Each row is a point. To make a cloud, some directions were put in groups of two or more. Within a group, all points are equally far from the middle, so they leave a hole (a ring in 2 directions, a hollow ball in 3). The other directions are filled evenly. Then the cloud was stretched, turned, moved and blurred a little. How many holes are there, and how many directions does each take, smallest first?

Cloud (13 x 2)
[[  0 -47]
 [-41   6]
 [  0 -66]
 [-26  32]
 [-22  14]
 [ -3   6]
 [-12 -48]
 [ 22  -9]
 [ -7 -52]
 [  3  20]
 [ 16   8]
 [-41  25]
 [ -8  11]]
Holes: 0

Cloud (20 x 3)
[[-11  19  38]
 [ -9 -42  69]
 [-34  -8  15]
 [-38 -23 -12]
 [-34 -30   2]
 [  4   7  44]
 [ 45  14  17]
 [  4  -8  -7]
 [ 23  28   6]
 [ 24  24  34]
 [ 34 -41  -7]
 [ 24   9 -31]
 [ 28 -26 -24]
 [-28 -29  21]
 [ 18 -20   8]
 [ 48 -23  52]
 [-13 -20  31]
 [-43   2  -6]
 [-27 -42  35]
 [ -5   7 -27]]
Holes: 0

Cloud (28 x 4)
[[-36  11  -2 -47]
 [ -5  33  24  30]
 [-30  10 -18  31]
 [-14  11 -18  42]
 [  6  -9  47 -38]
 [-27   4 -19  34]
 [ 17 -11  21  43]
 [-23 -18  22 -53]
 [  9 -10  56   9]
 [-34   2  10  22]
 [  4 -17  -5 -58]
 [ -8   5  24  41]
 [-19   7  42  20]
 [ -4  27  27 -35]
 [-38   1  28 -30]
 [ -1  42  15 -13]
 [-13  -3  32 -52]
 [-14  12  40 -39]
 [-38  19  29 -23]
 [-15 -24  32  18]
 [-25 -15 -52 -22]
 [  4 -48  26   8]
 [-40 -18 -21 -37]
 [-14 -21  50 -15]
 [ -5 -46  18  13]
 [ 16 -22 -25  39]
 [-20  41  24 -15]
 [ 20 -26  15 -48]]
Holes: 1 (4)

Cloud (50 x 6)
[[-28 -55 -36  -2  11 -25]
 [ 40 -38 -14  10   3  33]
 [-24 -76 -32 -15 -10  12]
 [-15  -9 -26  27  -7 -23]
 [ 11  -4  21 -18  28 -30]
 [ 15 -56 -41  19  15 -21]
 [  7  12 -12 -32  -5  15]
 [ 14  17   4   8  18  15]
 [ 27  13   7   8  -6  30]
 [-14  16  28  -1  20 -32]
 [-13  -9  -4  11   3  37]
 [ 52 -21  -7 -16 -16  50]
 [-30 -62 -18 -13 -25  23]
 [ 18 -62  12 -10   0  -1]
 [ 19  10  11 -29 -33  17]
 [  0 -30   6 -21  51  26]
 [-20 -66 -14  31  26 -44]
 [-40 -35  13  26 -15 -15]
 [-17  -1   6  40  35 -38]
 [-25   5 -10 -19 -35  39]
 [-59   1   4  34   8 -26]
 [ 51 -51  -8  -5 -32  24]
 [ 14   3  27 -11 -30   4]
 [ 10 -17  -9  24 -16  32]
 [ 33  -7   1 -10  39  19]
 [-19  -2 -19 -37 -11  26]
 [-22  17  -7  -5 -35  29]
 [-47 -49 -27 -28  34   2]
 [-43 -65 -24  17  42 -27]
 [ -5 -57 -15  20  59 -39]
 [-15 -40  21  27  18 -38]
 [ 30 -70 -33   3  33 -24]
 [-24 -33   2  40 -26 -16]
 [ -9 -12 -27 -10  15 -19]
 [-15 -42   7   1  10 -42]
 [  8 -50   9  33   4 -34]
 [-31  25   4  16 -18  14]
 [ 23 -68  -7  17 -14 -13]
 [ 14 -15   3  37 -22  16]
 [ 28 -16 -11  -9  -2 -26]
 [ -3 -33 -18  17 -32  37]
 [ 11 -41  -6 -25  24  49]
 [-20  31  23   1  24 -14]
 [ 14  -9  24 -38  26  -3]
 [ 33 -49  13  -2  -7  26]
 [ 64 -40 -24   4  -4   2]
 [ 44 -44 -27 -39 -18  48]
 [  9 -23 -12 -10  28  39]
 [ -9 -33   6 -12  68  -1]
 [ 46 -19 -15 -42  -2  48]]
Holes: 1 (6)

Cloud (50 x 6)
[[ 23  28  21  30 -37   8]
 [ 18 -23  14 -49  19   9]
 [ 22   0 -24   6  13 -19]
 [-21 -26   4  10 -10 -56]
 [-39 -12   6  37 -34  22]
 [-34  17  -2 -35  20  25]
 [-16  13  -4 -25  29 -31]
 [-42   3 -32 -30   0   7]
 [ 23  43  41   8  14  44]
 [-27 -10   0 -23  72  32]
 [-16   3  17 -43  44  60]
 [-24 -41  23  15 -29 -50]
 [ 21  47  20 -12  10  45]
 [-17 -32  33  29  -5  -7]
 [  5  48 -18  -5 -18  29]
 [-10  -2  53 -14  -4  28]
 [  7  -7   1 -18 -47 -13]
 [ 27  11   6   2  45 -30]
 [-41   9   0   6  11 -18]
 [  6  30  -8 -43  16  -1]
 [-17 -20 -28 -11  17 -25]
 [-12 -26 -15  -2  18 -36]
 [-15 -12   7  61 -26  11]
 [-10  -5  23 -28 -30  24]
 [-13  -2 -20 -12  71  27]
 [-56   1  -4  -6  -2  -8]
 [ 19 -56  31 -20  19  -9]
 [-23  50 -24   8  10  29]
 [-48 -15 -37  33  10   5]
 [-30  32 -36   1 -23  36]
 [-57   8 -37  13 -24  32]
 [-24  -8  -8   6  36 -17]
 [-28 -16 -23  39 -19 -44]
 [  1   8 -34   4  46   2]
 [ 21  19  15  44  20 -36]
 [-42  31 -31  13  -3  -2]
 [ 15  10  19  52 -29 -31]
 [-12  -7  -3   8  59  -6]
 [-54 -32 -17  18  18   9]
 [  4   9  17  39  31  74]
 [-30  -1 -42  27 -13 -39]
 [ -7 -15  41  31  45  35]
 [ 24 -10  21 -55  45  37]
 [  2  21  15  34 -63  -2]
 [-18  23  12 -17 -51  14]
 [ -6  29  20 -11  22  56]
 [-33   7 -36   0  29  21]
 [ 39  44  13 -16  11  22]
 [ -3   6  -6 -45  35 -12]
 [ 13 -38  45 -25  -4   2]]
Holes: 1 (3)
